Every row gives one point. Before rounding, the points of a table are all equally far from one centre. They may lie mostly on one side of it. Write the centre, to within rounding.

Points:
[[-0.64 -1.01  2.50]
 [-2.72 -0.13  1.23]
 [-2.54 -0.81  1.88]
 [-1.86 -2.56  1.88]
 [-1.17 -2.74  1.94]
 [-1.09 -1.82  2.46]
 [-0.34 -2.28  2.15]
 [-1.82 -1.57  2.37]]
Centre: [-1.02 -1.23  0.34]

Points, 14 rows:
[[ 0.32 -1.16 -2.22 -2.98  0.18 -0.54  1.11 -3.56]
 [ 0.62  2.76 -0.19 -1.50  2.58 -0.76  1.97 -3.35]
 [ 2.43  2.64  0.18 -1.62  2.99 -1.36  0.22 -1.83]
 [ 0.20  2.85 -0.24 -1.75  2.30 -2.04  1.24 -2.98]
 [ 1.08  0.33 -1.24 -3.23  1.73 -1.83  1.40 -3.40]
 [ 1.43  1.04 -0.64 -4.79  1.99 -0.66  1.14 -0.97]
 [ 0.28 -0.61 -3.15 -1.99  2.21 -0.46 -1.74 -0.04]
 [ 1.03 -0.36 -1.28 -1.10 -1.12 -0.88  1.26 -4.15]
 [ 0.31  1.01 -0.14 -1.95  1.01 -1.48  1.55 -4.47]
 [-1.18  1.35 -1.04 -2.54  1.61 -2.51  1.81 -2.26]
 [ 2.68 -0.09 -0.06 -3.03  2.39 -1.50  0.84 -1.92]
 [-0.40  0.59 -1.77 -0.05  0.35 -2.63 -0.27 -3.31]
 [-0.56 -1.21  1.00 -1.14  0.82  1.31 -2.18 -2.33]
 [-0.60 -0.89 -1.06 -2.45 -0.68 -1.10  2.44 -2.76]]
Centre: [ 0.40  0.91 -0.72 -1.34  0.61  0.23  0.19 -1.15]

Points:
[[-1.37 -0.36 -2.29  1.82 -0.80  1.07 -0.23  0.80  0.01  1.11  4.56  2.37
   1.44  1.96]
 [-2.36 -2.44 -0.24  1.09  0.10  2.60  0.82  0.91 -1.20  0.19  2.55 -0.19
   3.18  2.06]
 [-2.50 -0.28 -0.14  1.03 -1.45  0.63  0.68  2.17  1.83  2.19  3.37 -1.32
   1.60  2.32]
 [-1.12 -1.76 -1.11  2.01 -0.49  1.12  1.34  0.84  0.53  0.37  3.36 -1.04
   3.35  2.94]
 [-2.92 -2.28  0.16  1.37 -0.98  2.32  1.33  0.51 -0.03  1.31  3.26 -1.15
   0.92  2.91]
 [-1.92 -1.92 -3.81  1.82 -1.86  0.84  0.76  1.31  1.57  0.94  4.32  1.01
   0.71  1.12]
 [ 0.03 -0.11  1.27  1.68 -2.33 -0.65  0.22 -0.78 -0.05  1.21  3.08  1.33
   1.35  3.22]
 [-1.99 -2.40 -0.86  0.89 -0.17  0.69 -0.03  0.55 -0.99 -0.32  4.69 -0.15
   1.86  2.47]
 [-1.93 -0.82 -1.78  1.83 -0.37  1.06  0.66  1.64 -0.01  0.84  3.31 -0.75
   1.16  4.14]
 [-2.01 -2.20 -0.46 -0.14 -0.61  0.86  1.04  1.57 -0.85  0.59  5.24  2.22
   0.88  1.37]
 [-1.40 -0.63 -0.25  2.98 -1.24  2.02  1.43  1.25  0.07  1.05  2.59 -0.68
   1.35  3.90]
 [-1.83 -1.29 -1.62  0.32 -2.00  0.94 -1.05  1.22  1.71  1.77  2.54 -0.50
   3.15  2.12]
 [-1.82 -2.38 -3.17  1.24 -1.86  0.18  1.60  0.98  1.36  2.45  3.70  0.82
   2.22  2.01]
 [-1.59 -1.81 -0.19  0.60 -2.28  2.72 -0.21  1.60  1.64  2.75  1.80 -0.52
   1.03  2.94]
 [-1.46 -0.62 -0.06  2.41 -2.38  2.22  1.25  2.52 -1.83  0.27  2.52  0.17
   1.97  2.24]
 [-2.60 -3.58 -0.63  0.63 -2.67  1.03  0.80  1.56 -0.11  1.21  4.28  0.26
   2.30  0.48]
 [-2.41 -2.40 -0.87  0.54 -1.42  2.28  0.39  1.39 -1.55 -0.24  3.56 -0.11
   2.37  1.43]
 [-2.53 -2.71 -0.65  1.29 -1.23  1.60  0.71 -0.26 -0.23  0.82  4.24 -0.89
   1.16  2.46]
 [-2.37 -2.03 -0.48  2.58 -1.25  1.29  0.04 -0.23 -0.39  1.70  3.16  0.52
   2.53  3.39]
 [-0.70 -1.73 -0.79  1.53  0.71  1.37 -0.34  1.25  0.30  1.08  3.38  1.73
   3.47  2.97]]
Centre: [-0.95 -2.09 -0.48  1.49 -0.58 -0.33  0.66  1.25  0.41  0.66  0.74  0.96
  0.23  0.56]

Points:
[[-4.13  0.04  0.87 -0.28  1.25 -3.04  1.11  3.14  1.53 -0.69 -0.54 -2.76
  -0.84 -3.13 -1.21  1.30 -0.13 -1.46 -1.94 -0.62  1.28 -0.08  0.10  1.70]
 [-1.95 -0.10  0.89  0.06  1.48 -0.62  1.48  2.45  2.74 -2.77  1.18 -2.20
  -0.23 -3.56 -0.18  0.33  1.18 -1.43  0.62  0.85  3.25 -0.48  2.88  1.58]
 [-1.56  0.34  1.59 -1.40 -0.69 -1.50  2.49  0.20  3.13 -2.95  1.90 -0.60
  -0.38 -3.90 -0.35  0.81 -0.05 -1.80 -1.23 -0.60  3.83 -0.32  3.14  1.51]
 [-1.78  1.61  0.94 -1.81  0.55 -3.08  2.78 -1.73  3.18 -1.88  1.71  0.35
  -1.26 -4.31 -0.50  1.62 -0.93 -0.62  0.91 -1.07  1.61 -1.41  1.07  1.31]
 [-0.71  1.64  0.53 -3.75  1.39 -1.10  3.01  2.25  3.24 -2.89  0.57 -0.81
  -1.12 -1.64 -1.52  1.57 -0.21 -1.67 -1.10 -2.04  3.70 -2.27  1.80 -0.39]
 [-1.01 -0.76 -1.03 -0.14  1.88 -1.82  3.43  2.82  1.26 -1.62  1.17 -2.20
   1.73 -2.59  0.26  0.42 -0.28 -2.04  0.50 -1.39  2.64 -0.19  3.01  1.35]
 [ 0.26 -1.45  1.90 -0.20 -1.42 -2.30  3.46 -0.07  3.26 -2.79  0.63  1.14
  -1.23 -0.87  0.50  1.82 -1.31 -3.05  0.81 -0.19  4.05  0.51  2.53  1.03]
 [-0.67  1.26  0.37  0.91 -0.14 -0.96  2.69  1.38  1.72 -1.56 -2.15  0.06
  -1.67 -3.30  0.96  0.67 -1.70 -1.13  1.55  0.13  2.99 -1.64  3.06 -0.42]
 [-1.58  0.12  0.02 -1.55  1.39 -2.27  2.47 -0.25  3.70 -4.03  1.87 -0.26
  -0.59 -2.43  0.69  0.85  0.24 -1.19  0.64  1.43  2.37 -0.67  2.37 -0.46]
 [-0.38  1.94  0.43 -1.69  0.74 -1.95  1.32  0.78  3.95 -3.94  2.47 -0.16
   0.54 -1.01 -2.70  2.09 -1.30 -1.29 -0.17 -2.10  2.12 -2.16  1.09  0.72]
 [-3.22  1.17  0.43 -1.14  3.20 -2.63  2.98  1.93  2.58 -2.91 -0.36  0.26
  -1.13 -3.50  0.13 -0.91  0.35 -1.83  1.03  0.75  1.37 -0.36  0.50  1.63]
 [-1.22 -0.05  1.48 -0.87  2.02 -1.60  2.53 -1.90  2.89 -1.68  0.54 -0.21
  -2.00 -3.33  0.45 -0.71  0.88 -0.48 -1.09 -0.85  2.58 -0.49  2.38 -1.14]
 [-2.31 -0.45  1.57 -0.71  0.68 -2.52  1.28  1.40  2.98 -3.43  0.73 -0.46
  -2.94 -3.33  1.63 -0.26  0.44  0.40  1.36 -0.07  2.11  0.65  1.61  1.84]
 [-0.81  0.11  0.66 -1.61 -0.90 -2.19  3.71  0.62  1.41 -2.95  1.80 -0.24
  -0.69 -0.38 -1.60  1.79 -1.91 -2.93  0.25 -0.05  2.71 -2.08  3.48 -0.68]
 [-0.26  0.28 -1.00 -2.82  0.79 -2.06  2.40 -0.80  3.51 -3.28  2.40 -1.07
  -0.35 -2.12 -0.80 -0.73  0.82  1.63 -1.47 -1.14  3.04 -1.09  1.55  0.72]
 [-2.18  2.33  0.59 -2.43  0.30 -2.22  2.21  0.80  2.15 -2.30  1.96 -1.70
  -2.77 -1.51 -0.30  0.52  0.82 -1.02  0.90  1.17  2.46 -1.57  2.70  1.15]
 [-0.77  0.47 -2.06 -2.01  0.72 -2.80  3.44  0.69  3.27 -1.56  1.46  0.20
  -0.36 -1.91 -1.13  2.43  0.08 -1.29 -1.14 -1.63  3.72  2.06  0.95  0.36]
 [-1.92  0.64  0.71 -2.65  1.09 -3.68  2.74  0.55  2.51 -2.61  1.54 -1.35
   1.23 -0.54 -0.76  0.31 -1.56 -2.84  0.54 -2.10  2.94  1.02  2.27  3.71]
 [-0.29 -0.34 -0.05 -0.20  1.76 -1.75  2.66  1.93  2.51 -1.78  0.68 -1.62
  -2.49 -3.55 -1.49  1.15 -0.10  1.02 -0.18 -0.19  3.51 -1.04  1.83 -1.49]
 [-1.98  0.75 -1.14 -0.72  0.23 -2.03  4.65 -0.94  2.20  0.26  1.60  0.70
  -1.13 -3.17 -0.31  0.53 -0.48  0.68 -1.10  1.79  3.47 -0.52  1.01  0.66]
 [-3.63  0.77  0.40 -0.43 -0.89 -3.13  3.62  0.56  3.37 -1.88  0.40 -1.69
  -0.43 -3.24 -0.78  1.76 -0.41 -1.33  0.20  0.37  1.43 -1.32  1.18 -0.74]
 [ 1.83  0.71 -1.30 -1.14  0.70 -2.47  3.70 -0.10  1.76 -3.11  2.06 -0.20
  -0.62 -1.64 -0.42  1.17  0.16 -1.70  0.29 -2.66  3.26 -0.60  1.26  2.79]
 [-2.12  1.35 -1.04 -2.39  0.28 -1.97  4.82  1.14  4.09 -2.60  1.77 -1.21
   0.80 -1.72 -0.17  1.03 -0.50 -1.63 -0.11  0.35  1.98  0.94  2.61  0.32]
 [-1.88  0.30  1.00  0.14  2.41 -1.51  0.85  0.46  4.50 -3.61 -0.05  0.03
   1.04 -3.09 -1.23  1.57 -0.36 -0.46 -0.80 -0.07  2.65 -0.19  2.20  0.73]
 [-1.87  0.09  0.53 -1.60  1.68 -1.52  2.24 -0.24  3.51 -4.06  0.11 -2.39
  -2.32 -2.55 -1.08  2.87 -0.93 -2.07  1.89 -0.42  3.47 -0.21  1.39  0.70]
 [-2.42  2.05  2.66 -1.14  1.41 -0.79  3.17 -1.31  4.34 -0.32  1.60 -0.69
   0.89 -1.83 -1.73  3.94 -1.37 -0.94 -1.59 -0.92  0.81  0.03  0.17  2.13]
 [-3.17  0.88 -0.08 -2.01  3.31 -2.62  2.09  0.03  2.85 -1.13  1.27  0.74
  -0.62 -2.52 -0.03  0.45 -1.93 -2.05 -0.80 -0.24  4.73  0.13  0.38  0.94]]
Centre: [-0.09 -0.24  1.44 -2.05  0.01  0.15  1.92  0.57  1.09 -1.05 -0.27 -0.86
  0.12 -0.63 -0.78  0.01 -1.42 -0.54  0.35  0.09  1.38  0.49 -1.13  1.03]

Points:
[[ 0.23 -1.21 -0.39  2.22  1.57  3.20  1.81  3.09  2.75 -2.19 -0.50 -0.64
   0.69 -0.49 -2.12  1.87  1.06 -1.73 -2.50 -2.53  0.71 -2.54  0.67  2.74]
 [ 0.67 -1.52  2.74  0.56 -0.04  3.07  0.33  4.46  1.26 -0.70  1.35 -0.08
   2.05 -0.04 -1.09  2.42  1.82 -2.15  0.65 -3.37  0.64 -2.05  0.77  2.06]
 [ 0.83 -1.47  0.65  2.30  0.55  2.49  1.32  3.13 -0.44 -1.69  1.41 -0.15
   1.57  2.33 -0.77  1.93  1.98 -2.31 -1.23 -0.97  1.46 -2.22  1.40  3.86]
 [ 1.31 -1.09  1.04  1.75  0.13  3.28  1.44  3.14  0.59 -2.41  1.19  0.82
   1.56 -0.21 -1.74  3.89 -0.04 -1.97 -0.82 -4.14 -0.24 -0.65 -0.63  2.80]
 [-0.83  0.40  0.08  2.53 -0.84  1.69  1.41  4.51 -0.19 -2.49  0.37  0.17
   2.42 -0.33 -0.23  2.62  0.59 -1.23 -1.68 -3.10 -0.63 -2.80 -1.21  2.59]
 [ 0.36 -1.40  2.99  1.75  0.68  1.84  1.90  3.82  1.58 -1.65  1.10 -0.46
   2.01  0.20  0.79  1.81  0.89 -1.11 -0.05 -2.33  2.02 -1.15  1.44  3.46]
 [ 0.45 -2.04  0.26  4.45  0.76  2.54  2.41  4.45  1.54 -2.71  0.08  0.22
   1.35 -0.18 -0.20  2.05  0.85  0.64 -2.84 -3.42 -0.96  0.04  0.10  1.05]
 [ 1.94 -1.56  0.85  0.51 -1.48  3.22  0.01  1.65  0.66 -1.05  0.03 -0.18
   2.39  1.29 -1.01  1.24 -0.15 -1.91 -1.36 -1.73 -1.48 -2.94  0.97  3.87]
 [ 1.04 -1.37  1.12  2.32  1.49  3.07 -0.36  4.98 -0.35 -3.13  0.86 -0.18
   0.80 -0.06 -0.46  1.58  1.29 -1.42 -1.21 -2.91  0.06 -1.56 -1.44  2.60]
 [ 1.09 -0.82 -0.74 -0.12  0.86  3.79  1.81  3.71  0.09 -2.10  0.67 -0.63
   1.13 -1.52 -1.00 -0.54  0.96 -1.86 -0.98 -3.07  1.44 -2.40  2.06  2.66]
 [-0.16 -0.55  1.17  3.40  0.01  2.90  0.95  4.27  0.26 -2.87  0.96 -1.66
   1.56  0.66 -1.10  3.04  0.23 -2.47  0.61 -1.35  0.24 -1.65  0.25  1.91]
 [ 0.51 -0.21 -0.18  1.75 -0.62  4.32  0.90  5.14  1.44 -2.38  0.33 -1.73
   1.29  2.17  0.02  1.45 -0.73  1.21 -0.19 -1.89  0.11 -1.32 -0.38  1.01]
 [ 0.22 -0.77  1.74  2.66  0.05  3.12  1.55  4.44  1.28 -2.40  0.97 -1.13
   2.44 -0.34 -1.32  2.94  0.05 -1.32 -1.05 -2.71 -1.75 -0.94 -0.26  2.62]
 [ 0.14 -2.06 -1.03  0.43  0.65  1.14  0.50  4.01  0.53 -2.37  1.57 -2.17
  -0.20  0.21 -0.70  3.03 -0.18 -1.18 -2.21 -2.55  0.08 -2.03 -0.50  2.13]
 [ 0.16 -0.86  2.67  2.21  0.02  2.11  0.40  4.63  1.13 -3.10  2.45 -1.22
   2.20 -0.09 -0.95  1.90  0.88 -0.50 -1.74 -0.99 -0.20 -2.40 -0.32  1.83]
 [ 0.17 -2.09  0.84  1.55  0.20  2.43  1.76  4.22  2.33 -3.46  0.37  0.52
   2.49  1.70 -0.86  2.91  1.22 -0.50 -0.91 -2.36 -0.33 -2.78  1.04  2.35]
 [-0.94 -0.62  1.63  0.56  0.80  2.39  0.37  4.67  0.95 -3.47  1.44 -1.06
   1.90  1.85 -0.25  0.96  0.08 -1.47 -0.14 -3.30  0.68 -1.80  0.77  2.29]
 [ 1.52 -3.31 -0.61  2.73  1.26  3.28 -0.35  3.89  0.72 -2.30  1.80 -0.65
   1.31 -0.10 -0.40  2.36 -0.58 -1.39  0.29 -1.63  0.37 -2.10  0.82  1.95]
 [ 2.79 -2.14  1.18  0.83  1.06  3.08  1.77  3.48  0.64 -1.78  0.33 -1.12
   0.20  0.44 -1.42  3.58  0.80  0.53 -0.69 -0.14  0.76 -1.48  0.83  2.70]
 [-0.16 -1.39  1.23  1.30  0.56  2.33  0.86  2.10  1.60 -2.92  0.67 -1.01
   0.69  0.55 -0.22  3.19 -0.01 -1.26 -2.96 -0.62 -0.22 -2.71  0.59  3.42]
 [-0.42 -2.31  1.09  2.98  2.00  2.86  0.12  5.00  0.10 -2.65  0.21 -0.69
   1.39 -0.30 -1.63  2.58  0.78 -1.05 -2.20 -2.14 -0.35 -0.87 -0.05  2.36]
 [ 0.01 -1.86 -0.15  2.17 -0.53  1.91 -0.35  4.46  0.04 -2.09  0.37 -0.89
   0.79  1.02  1.09  1.80  1.93 -2.12 -1.40 -2.36 -0.40 -2.83 -0.56  2.94]
 [-0.26 -2.68  1.72  2.28  0.66  2.30  2.12  4.78  1.13 -2.50  1.64  1.23
   2.50 -0.31  0.98  3.02  0.40 -1.04 -1.80 -1.78 -0.27 -1.81  0.62  2.30]
 [-0.14  0.05  1.17  1.68  0.06  1.59  0.51  3.44  0.09 -4.14  0.31 -1.07
   2.26  0.68 -0.25  3.39 -0.59 -1.71 -0.11 -1.25 -0.03 -0.88 -1.65  2.01]
 [-0.52 -1.60  0.91  1.27 -0.17  2.36  1.49  4.25  0.39 -2.08 -0.65 -1.06
   1.43  0.41 -1.94  2.19  1.68 -2.30 -2.77 -1.38 -1.12 -2.44 -0.08  3.12]
 [ 0.46 -1.71 -0.38  1.76 -0.43  2.00  0.70  4.48  2.12 -1.79  0.16 -0.28
   1.16 -1.70 -1.70  1.98  0.33 -1.35 -0.40 -2.20 -1.17 -2.41  0.43  3.70]
 [ 1.77 -1.33  1.09  3.24 -1.11  1.74  1.29  4.31  0.28 -3.32  1.45 -0.82
   1.28  0.61 -0.08  0.96  0.07 -0.63 -1.32 -2.54  0.17 -1.64 -0.15  3.68]
 [ 0.62 -1.91  1.68  3.65 -0.44  3.55  0.57  3.52 -0.47 -2.43  0.33 -0.65
   2.71  0.93 -0.82  2.35  1.16 -1.52 -0.12 -2.46 -1.82 -1.50 -0.91  1.33]
 [ 1.10 -0.51  1.46  3.06  0.94  3.83  0.43  2.22  1.87 -1.54  2.13 -1.71
   2.59  0.08 -2.14  1.19  0.94 -1.26 -1.68 -2.35  0.32 -1.32 -0.11  2.49]
 [ 0.24 -1.00  1.00  0.34  0.49  2.86  1.84  0.66  1.14 -1.54  1.59 -1.75
   0.82  0.35  1.16  1.61  0.23 -0.92  0.26 -1.75  0.38 -1.29  1.10  3.72]]
Centre: [ 0.90 -0.40  0.29  1.22  0.09  1.59  0.81  2.67  0.45 -0.93  0.10  0.75
  1.10  0.34 -0.42  0.98  0.34 -0.86 -1.32 -1.48 -0.02 -0.50  0.99  0.02]
